Each wall is flat, endless, passes through zero and stands at right angles to its row. A trip goes straight from one point to another. Which walls does it cross, in order?

Walls:
(1): [ 4 22]
(2): [32  5]
(3): [25 -8]
(4): [-23  18]
(5): [14 23]
(6): [-23   3]
(7): [-52  47]
(8): [-58   0]
(9): [-19  26]
Trips:
[25 13] to [ 20 -14] -> 1, 5
[-24  28] to [-55  15] -> 5
[-60  -4] to [-15  13] -> 1, 5
[23  8] to [-21  37] -> 9, 7, 4, 3, 6, 8, 2

Walls:
(1): [ -2  30   7  30 -12   2  -6 -10   0]
(2): [-19 -15   5 -22  17 -18 -10 -27   8]
(3): [-18 -37  14  -6  28  10  -8  35 -13]
(4): [  8 -18  -4  34  11  16  19 -16  -9]
(5): [-10 -20  -7  49  24 -15 -26  -8   0]
(6): [ -2   0  26 -28  -9 -13  19 -11 -22]
(7): [ -9 -26  -5  19  21  -3  15  -8 -30]
(8): [ 14   6 -10 -28  25  12 -23 -10   2]
(9): [  7  -4  -3 -10   6  -1 -26  10  10]
(10): [ 22  11 -30 -20  32 -46  26  -9   8]
Trips:
[  4   7  10   7   3 -22  -9  15 -13] to [ -1 -13   6   6   3 -18  -6   9  -3] -> 2, 1
[ 30  19  12  15  18  24 -15  15 -18] to [ -1  18   4 -32  14  12 -23   5  -4] -> 5, 4, 1, 6, 2
[  4   6 -37  19  11  13  60 -31   5] to [ -8  16  -4   1  37  30 -25  23  -4] -> 5, 8, 3, 9, 10, 4, 7

Walls:
(1): [ 18   5  17 -28  16  38   2  10  31 -12 -31   3  28  -2   5 -36  19  38]
(2): [ 16  11  11  54 -19  33  -1  -7  16 -21 -60 -10 -17   6  -1   2 -23 -25]
(3): [ -4   2   9  25 -28   7   3   1   6  -4  10 -37 -27 -22 -35 -38 -18  40]
(4): [-15  28 -10 -11  12  -2  -2   1 -10  40  -3   8  17  21  11  42 -20 -13]
(5): [ 33   7  -7  17 -14 -14  13   0  25  10  29  26 -14   6 -26  24   2 -19]
Trips:
[ 11   1 -21  -5  -5 -12  10  27  33  15   4 -36 -33  41 -18  -1 -10 -16] to [-12  56   2  22   0  -7   3   8 -21  56   7 -15 -23  -9 -12  39   9 -51] -> 3
[  2 -14   8  32 -46 -16 -23 -17 -12  -4 -13  14 -12  -7 -18  -8  18  19] to [ 18  11  -7  41 -19   7 -13   2  35 -15  -7   3   3  10   2 -39 -18 -22] -> 1
[ -8 -28  20 -19 -43  38  33 -29  -9  26 -28  22  27  -8   4   3   8  -1] to [-16  13 -24  46   5 -21   5  -5  -7 -21  13  16   5 -18   4   7 -22 -11] -> 1, 5, 3
[ -4  24  10  -9 -24  10  -3  -7  29   6  17   5 -14   8   4 -35  -7  -8] to [-33  31  -5  17  20  19 -19  38 -38  -7   5   4  -3 -19  15 -16  34  18] -> 5, 2
[ -8  17  25 -35  27  16 -46  23  16  10   5   4  14   6  11 -28 -14  18] to [ 12   4 -38   9  17   8  39  -8 -26   2 -30  12   5  18  33 -20   0 -10] -> 2

Walls:
(1): [-26  14  -9  21   5 -11   0   3  17 -13   2  21  -5  -1 -13  23  22 -12
  19 -34   4  12 -11   2 -22 -10  -8   9   6 -13  39  -9 -20   2  -8 -10
   4   5  26   1 -10  -4  39  -5 -13 -40  20 -51]
(2): [  2 -25  -8   7 -21 -27  -4   9 -17 -12   9   2  -7  16  20  -2  20 -27
 -25   5   7  10  21 -43  -3 -16 -34 -16  27   9   0 -10  28   7  16  17
   7  11 -20  -4  12  26   4  58  22 -10   1   9]
(3): [ 24  -2  -6   0   2   8  -4   9 -32 -16  12  -4   0  15  38  12  21 -25
   3  13 -35 -23 -12  11  -2  35  -1   5   3 -16   9   1 -15 -39  -2  15
 -17  18  -8 -15   7   7   9 -18   4   8 -10   4]
(4): [ 12  -9 -32  -7 -30 -25  12 -10  27  11 -10  15  -1  10  17  -3  -3  16
  -5  13 -18   7   6 -31 -14  19  27   3  -5 -36 -21 -16 -19   3 -34   4
   5   4 -27   9  -6 -13   1 -16 -13  -8   5   9]
(5): [  5 -13 -17   2 -18 -12 -25  25  14 -22  29 -14  -5   8  24 -11   6   3
  20  13   0  12  -7   7   1   2   0 -17 -42 -16 -14  26  17  34  12   1
  11 -11  -2   1  29  18 -17  -2  11 -19 -31  27]
(6): [ -2 -13   1 -28 -60 -10  30  14   7  11  -1  18   1   4  22  -1 -12 -21
  -4  18  17  -8   5   8  13  -4  -3 -13  26 -19  23  15  19  -2   9  26
   7  -3 -12  -1  -8   2  18   0   3   5 -38  -7]
(7): [-12  -2  19  -9  11  -5  24   1 -29   6 -17 -37   3  27 -31  21  31 -29
  19   6   6  -2   7  27 -21 -14 -21  11   7  41 -14 -13  25  16  26  -9
   7  13  -3   5 -17   7 -12  -3  10   4  15  -2]
(8): [  1  -9   5  -9 -13  -7   9   8 -32 -21  25  -1  13 -11   3  -6  27   2
   2   9   3  20  16 -20   9  -7  -4   0   7   4  22  -2  -5  -4  19  -6
  14 -24  -5  11  41   4  15 -10 -28  -8   5 -16]
Trips:
[ 12 -24  14  19  20 -11  -7  31 -18   3  -3   9 -12  17 -11 -11   1  -6
  42   6   3  31   8  17 -28 -28   8  -6  15 -10  13   6  -5  -2 -11   3
  -2  -2  -8 -32  -5  -3   3  18   9 -24  32  27] to [ -9 -15   6  -5 -24 -14  17  21  15  -8  -4  -4  -2  -3  -6  28  22  -4
   7   4   0  37   7  -6  -3  17  19  13  -4  11  41 -26 -10  29   0 -18
   4   1 -14 -20  22  -2  -1  -4 -11  20  -4  19] -> 8, 4, 6
[ 14  -5  29  -9  -9 -17 -21 -15  -2 -23  19 -20  14 -15 -10 -36 -12   6
 -20 -18   7  -7   2  18   5 -22  20  -5  -3   7 -14  -2   0 -16   4  16
  -8 -13 -19  23  29 -31  16 -18   1  18  13  -5] to [  2 -11   4  21  -8  -9  -1 -10  23 -10   0 -18  11 -23 -11   2   8 -28
  22 -18  19   8   6  11   2 -17 -35  23  27 -12  18  12  -7 -28   0 -24
 -25 -17  -3  17 -15   2  16   5   8   7 -30 -26] -> 6, 1, 7, 2
[ 28  -4  -5   7  14 -16  15   9   2 -14   7  -2  -1  14 -15 -37  -3 -22
 -15 -28 -26  -3 -14  -5 -16  14  19  13 -11 -38   5   5 -13 -38 -12   0
 -18  26  -2  12  -4  -2   0 -17 -24 -19  15   1] to [  6  -2  38 -10  24 -43  -3  21  -2  20 -13   5 -37  39 -41  31  21   0
   4 -16  -1 -17  -4 -10  -9   5   3 -36   4 -15 -15  -1 -15   8 -18   9
  -8  32  20  12 -14 -16 -22   7  -6 -18 -15 -36] -> 7, 3
[-29  -4  -4  10  -4   1  23 -18  10 -10  -8  -9  13   0 -40 -34  12 -27
  31   0  10  13  12  15  13   3  16 -22   7  20   1  25  -4 -15 -15  -8
   7  16  -3 -18 -24  -1   5 -11 -24 -29 -11 -25] to [  5  -4  -2  22 -14  17   8  20  -6  50   5  -3  -3  28 -24  10 -14  29
 -24   4   4  -4  -8 -20   4  11   4  -8  10 -18 -15 -12  10 -44  -6 -17
  25  -9 -11  33  10 -18  -1   4  22   6  16   5] -> 4, 8, 1, 7, 6, 2

Walls:
(1): [-32   7  22  -7 -38  20  -9   0  -4   0   9  12  -7 -21  -4  28   9   8
 -18  -5  19  -3 -14   8   6   0 -29 -34 -13  14  29  15  24  14  -5   1
  14  35  11 -25   6   3  16 -13   5 -25 -12  18]
(2): [ 28  -6  -2 -11 -15 -20  16 -20  39  11 -34   2  -4  -3  41 -39  19 -42
 -12 -13  -5  16   5 -13  19  33   9   3  -3  29 -12  12   2  -6  -4   0
  14  14  15  15  -9 -20  -3  -1   1  13 -32  25]
(3): [ 12  24  20  -1  -7   1  -8  29 -13  -3  20  24  -2  15  -3 -19  -1 -11
   1 -13 -15  -6 -11  -3 -12  17 -14  21  15 -17   4 -22 -18  10   1 -14
  15   6  13   8  56   6   2   7   8   0 -45 -10]
(4): [-17 -12   5   6  20   9  -8 -25 -21  -5  32  16  22  -1  -2  11 -22 -31
  -9 -27  -3  11 -23  24   8  17  -7 -20  11   9 -22 -10   1  20  20 -16
   7  24  -7  12 -26  10 -26  20 -13   8 -22  -8]
(5): [ 15   6  -2  15 -21   4 -29 -18 -16  -1  34  -8  19  29   6   4   2   0
  -7   8   3 -23  18  -3 -25  -9   9  14 -10  -3 -14   1  26  14  -9  -2
   9 -30  19 -16   9 -11   1  29 -27  21  24   1]
(6): [  2 -19 -13   8  -3 -27  12 -36   3 -12  -7   5 -24 -10  21  13 -31 -22
 -17  -1  17 -15  26  -5  -1   8  10  -2   5   7  22  -5  11   2   4  -3
  -9 -16 -14 -22 -17  22 -22 -23 -10   8  -6  22]
(7): [  3  -1 -11   3  -5  15  -9 -35  17   7  -4  15  15  16  31   6   6 -10
  -5  -7 -41  23  -1 -32  -1  -2  30  -1   2  19 -40   5 -10  29  -9  31
   5   2  43   4   4   9  -2  15   3 -13   8  18]
(8): [ 15  10  -1   1 -11 -22 -18 -12  -9 -14  -4  14   1  -4 -17  21  -3 -14
  -7   0  -7  -9  -5   4  23   5  15   2 -15   7  -9   2 -19 -39   3 -18
  14 -12   9  26  26  13   9 -12  -6 -29   4  18]
(9): [ 19  -2 -25 -19  28 -20   3 -23  11  20 -20  -6 -13  -8  15 -21 -16  -5
 -13  13 -21  -1  -5 -32  19  -2 -18  -6 -12  15   1  -8  -5 -10 -32  18
 -12  34   2   3 -17  38 -60  19   1  16  -3   1]
(10): [ 17  -3  10 -10  -7  -8 -14  -4  12   5   2  11 -24  -3 -14 -37  11 -21
  -9   1   5  14   3  -8  16  -9  -2  24  27 -12 -10   5  12  16  -1 -17
   2   5  33  10 -23  10  15 -26  -1   0  -1  15]
(11): [-17 -21   7   1   3 -19 -17   9 -31  13   9 -13  -5  12 -30 -14   1   6
 -19  27 -37  -1  10   1 -26  12 -34  22 -35  -4 -13  20   2   0  37   4
  14  21 -16  -1  16  15 -13  19  -5  13  -6 -40]
Trips:
[-36 -15   9 -10 -14 -11  -4  -6 -15   2   6  -4 -39  16  -5  28 -12  25
  10 -31  10 -17   1  16 -13  -5  -1 -22  39   4  23  15   8  -7  -6  -3
  26  27  -9  -5  -9   6 -11 -12  -8 -15  13 -39] to [  6   1  -4  11   3  16 -12 -11  -4   4   6   3  11 -25 -16  -4   2  -3
   6   6   9   3  14  34   5   1  14 -21 -14  17 -28   9  31  13  -7  11
  28  12  -2 -37 -37 -12  13   2   9 -14  11 -31] -> 5, 6, 7
[ 42  -1 -10   7  20  -1 -11 -24 -15  17  -8  -4   7 -13  14   5   1  28
  24 -17   2  22  40  10 -12   1  12   2  -2 -10   0  -5  -9 -10 -23 -11
 -35 -17 -11   0  -6  12  -7 -15 -30  -2 -20  -2] to [  2  13   4  -9   9 -20  -3  17 -15  -4  -2 -16  26  20  -3  23  -8  -6
   2   0 -16   9  11 -20 -18 -21 -21   6  20   6  17 -27   1   6   1  29
  -6  11   7  10  -1 -16   4  13  15  -3  33 -18] -> 8, 7, 6, 11, 3
[ 11 -43  22 -15   5 -18 -11   9  -5   3 -19  21  -6  21 -31 -14  -7  28
  -4  27  -8  24  29   6  -7  -7   3 -18 -19 -17  11   0 -15  25  -2  26
  25 -10   0  -3   3  -8 -13   2  -9  24  46  -1] to [  3   1   5   7   1   8  24 -27   6  -4   1 -25  11 -23 -17 -13 -16 -21
 -28  14  21  13 -18 -30 -18  -4   7  -4   3  -5 -13  12  -1 -28   0 -12
  -1   7  18  -7  32  18  -8  -1  18  41  21  16] -> 6, 2, 8

Walls:
(1): [  7  26  -7   8 -16   7  -1   2   8  18  11   3  -8  14  11  -2   6 -15
   5  16  15 -12  15  -9   8  -1  -8  -2   8   5 -12   5  23  -2  26   9
  -4 -15  -6  20   9  -1  17  14  -4   4   9   4]
(2): [ 27   0  22  10  -5   2   1 -12 -34  -2   6   1   9   8 -10  -8 -25   2
  23  -6 -36 -16  20  29   1 -30 -16   3 -21 -29  -1 -17   3  -1   1  -4
   6 -11 -29  -4   9 -12  24  -1  12  11   7  13]
(3): [  7  -8 -22  -9   6  -7   2  11   0  11  23  19  24  18  21 -31  14  20
   1 -10  22 -19  -4  -4 -10 -12   1  17  11   4  -5  -7   3  15  17  25
  15   0   0  30 -19  -5  -8 -20  -1  15  14  14]
(4): [  1  16 -21   2 -19  11  -8  -1   3  -5 -12   1  23   8   0  -5 -18  -8
  10  12  -4  -4  -2  11 -19  -5  -1 -10 -42   5  -3 -13  -1  14   7  23
  -2  -8  22  11 -17 -25  12 -20   8  10   9  14]
(5): [ -1  30  24   6  19  15 -17 -21  15   6  -7   1  -8   7   0 -10  18  -8
   9  21  27 -16  -4  12   4   1   1  15  -6  -6 -10  -3 -30  13  19 -14
 -11 -25 -18 -16  28   7   6  -2  -3   2 -17   9]
(6): [ -6 -15  -5   0  18   1  13  19  12  -3  14  11  -1  10  -1  14 -20   6
 -20  -7 -12  -9 -21  13  -9   7   1  22 -14 -20   7  10   5   2  12   4
 -21 -12  23 -14 -17  20   1  11 -11 -13  -7   9]
(7): [-24   7 -14   3 -40  23  15   9  19 -23 -16  -2   4 -29 -12  10   1  -1
 -13  -5   3 -21  -4   1  -5   4 -14 -16   3 -12  -5  12  -9  -9 -21   9
   4 -18  -8  -6   5  10   8   9 -12   6  10  24]
(8): [ -4  -1  -3 -19 -11 -10   5 -26  -2  -3  12   1  -7 -10   1  25   9 -26
  32 -24 -14 -32  -6  -8   3 -12   7 -20 -18  -9 -24  37  22  15 -13  14
  -1  14   5  17  28   8   1  22   0  24 -15 -39]
(9): [ 21  15 -14  -2 -16  12  -2 -35 -28 -14 -39 -28  14   5   6  18   3   0
  14  19 -32   0   6  24  -2  -4 -23 -21 -15  14  -1  -6  14  21  12  -7
  20  -3   9 -12   3  25  -9  -1   0  16   7   5]
(10): [ 25 -24 -22 -33  -6   3 -20  -2 -15 -16  11  11  -7  17   0  14 -16   3
 -20   3  -4  33   8  24 -16  -9  -4   4   1   5  -7   3  10 -30  -7  11
  16  12   3 -19 -10 -20  24   1  -4 -10   5  -3]
(11): [ -2 -29   3  27  11  -9   6 -13   9   7 -12 -17   9 -21   5 -24  -1 -17
 -24   1   9  -4   6 -60   8   2  31 -13   3  10 -32   1 -14  -5 -17 -17
  30   1  16  11  30 -10   1  23 -29 -23  25  -5]
Trips:
[-22 -23 -10 -24  -4   8  21   4  14  12   4   8  13  -9   1 -23   8  -5
   8 -12   6 -21  -4   0  -5  -4  -5 -27   2 -18 -23 -28   2  -5  19  13
  -5  -1  -1  23 -21  -3   6 -31  -6  -4 -10  12] to [  6  16  16  -6 -27  14  10  20  -5 -10   5  -9  12   6  28  12  -4  -5
   8  -2 -13  12 -24   6  -8  -3  23   2  -9 -27  13   7   6  20  -9  18
  16  -6 -14 -11  23  -7  -8   9  24  10  24  -3] -> 2, 9, 6, 1, 3
[ 16  12   9 -20  15  14   5   8   9 -21 -12   5 -13  10 -22   3 -14  16
  11   5  16  22  -9 -11  -6  21   4  10 -16 -14   7 -12  28  11   0   4
  -3 -11   3  35  -2 -14  -4  -5   1   6 -36 -19] to [ 14  -8  22 -24  11  -7   4  -2  -5  11  13  22 -10   5 -24 -31 -13   4
 -19  18   1  -5  16 -10 -12 -23 -18   3  10  -7   5 -25 -18  -8 -24  -8
   3  17   9   4  15  32 -13 -12  -6  19  -4  11] -> 3, 8, 2, 4, 6, 11
[-14   0 -17   3 -11   3 -12   4 -20  16 -25   5  16  -4   0 -11   5  13
   4  11  15  16   7  21   8  -3  -1  15 -16  25  27  -5   8   1 -22  14
  -3  23 -14  11  28  11   3 -34   1  27  -1  -7] to [ 14  12  -5  -6 -28  -4   4  25  -2 -25  -8  -3  -5   3   5 -36   3  12
   4 -15  -9  23  -2  18   5 -12   7 -36  -8 -11  -3 -12 -14  13   5 -17
   7  14   1   6   1 -22   4   3 -34  16 -14   4] -> 7

Walls:
(1): [ 49   5  10   6  -9 -26 -21   1  -6   0   7   9   9  -6  31  19   5  17
 -29  -8 -10  -6  12  29   6   2  -9  -7  13  -4 -17 -24   5  14   5  -5
  -2  18   6 -11  19   3 -26  -2 -18 -27   1  -7]
(2): [ 32 -20   6   6 -34  18  40   0   8  -2   6  20  16  20 -25   0   9   9
 -11 -15   3 -11  43 -24 -14   4   3 -22  16   0 -11  18 -14  18   9  -5
  15 -31  25 -23  30   9   3   5  18   9  19  -8]
(3): [-37 -16   4  28  26  12   5   5 -28  -8  -5 -13  -5   4  13   2   6 -33
  -7   5  -8   1  12  -4  -7   8   3   1 -31  24  -4  17  13  17  20  -1
  -4  -4   0   4 -22 -37   0 -44  28  18 -13   3]
(4): [  6  27  28  16   8  -6 -32  23  -1  21  -2  -9 -24   2  12 -11 -36  37
   5  21 -17 -18  24 -32   4   6 -15 -17 -20  30  -6  -3   6   4  -3   4
  -4   0 -20  10 -13  25  24  -9  18   5   4 -39]
(5): [  1 -13   6 -33   2  13  17  15  26 -12 -17 -44  34   9   5   5  -6  13
  10   7  -5   3 -26 -15  -9   8  46 -24 -21 -19   4  -5  10  11  26  13
  -2  -1  17  10  31  24  17  11   3   6  -4  35]
(6): [ 10 -20 -12  -9  -4  -4  47   8 -21  18 -16  -4 -19 -12 -47 -36 -13 -11
   0  21 -12   4  -4   9  12  20   3 -11  -2 -16 -44  -9 -36 -12  32   7
   7 -12  26  -3 -21  -8  12 -21   8 -17  -4 -34]
(7): [  9  24 -23 -12  10  -5 -21  -7  -4  13  11  -3  -7  15 -16  -5  23   4
   8  -4   2  10   1  14  -2   9   8   2  13 -28 -32  -3 -12  60   0 -10
  -9  -6  33 -12 -27  11   1  10  37   6   7   2]
(8): [  2  21  27  33  17 -23  -3 -27 -39 -13  -7   3  20 -11  32  -7 -27 -20
 -28   1 -10  20 -11 -12  -9  -7   2  10 -21  20  14 -21 -13   6  12  -1
  12  15  12  26   0 -23 -12  -4 -21   9  38  -1]
(9): [ -9 -17  -8 -11  20 -20  -6  34  -4 -32 -38  33  16   3  30  -4  -3  18
  -6  18 -33  -7 -27  -1 -16   1  13  -2  14  -8  -3  23   7 -12   3  25
   8  20  -5 -24   1  -5  10  -2   4 -12  11  -3]
(10): [-10  -7   5  14 -19  11 -12 -18  -2 -21  12 -16  -5 -38 -25 -29 -26  31
  17  -9  16   7   2 -14  20  -1  -7  -1 -15 -16 -19  11  13 -17 -13 -19
  30 -14   2  25  -5  19 -10  19  30  27  29 -29]
Trips:
[-10  27  -2  -3   8  -5  39  -8 -19  -2 -21 -12  -3   5  -1  -3  10   1
  -9  31  -2   9 -13  -3 -42  -6  -1   1  -6  14  41 -32 -27   9 -23 -23
   1 -15   1 -11 -14   7  26  -6 -16   2   2  40] to [ 21  18   7  16  27   3  -3  -3   5 -11  17  -8  10   1   8 -16  15   1
 -28  38   7 -27   6  24 -32 -26  17   9  20  12   9   9 -23 -20 -35  17
  10  -5   2  31  27  -4  10  10 -17   5 -22  -1] -> 3, 9, 1, 5
[  2  17  18 -34 -11  15 -16 -33  19  14 -12 -24 -15  -9   0  11 -17   2
   3 -19  12  19   4   4 -13  -1  23   6 -18   4  11   5  -5  -7   9   0
   2   0 -13  -7 -16  -2  13  -8  -9 -31  24   0] to [ -1  14  36   2 -32  -3   1   1  -6 -28 -17  -3  24  -5 -11   3  12  18
  -8  10  -1 -14  14   7  31 -28  -6  -8  -3  -2   8 -29  -2  34 -13 -26
  -1 -14  21 -22   5   2 -13  -1  38 -12  -7  11] -> 7, 1, 2, 8
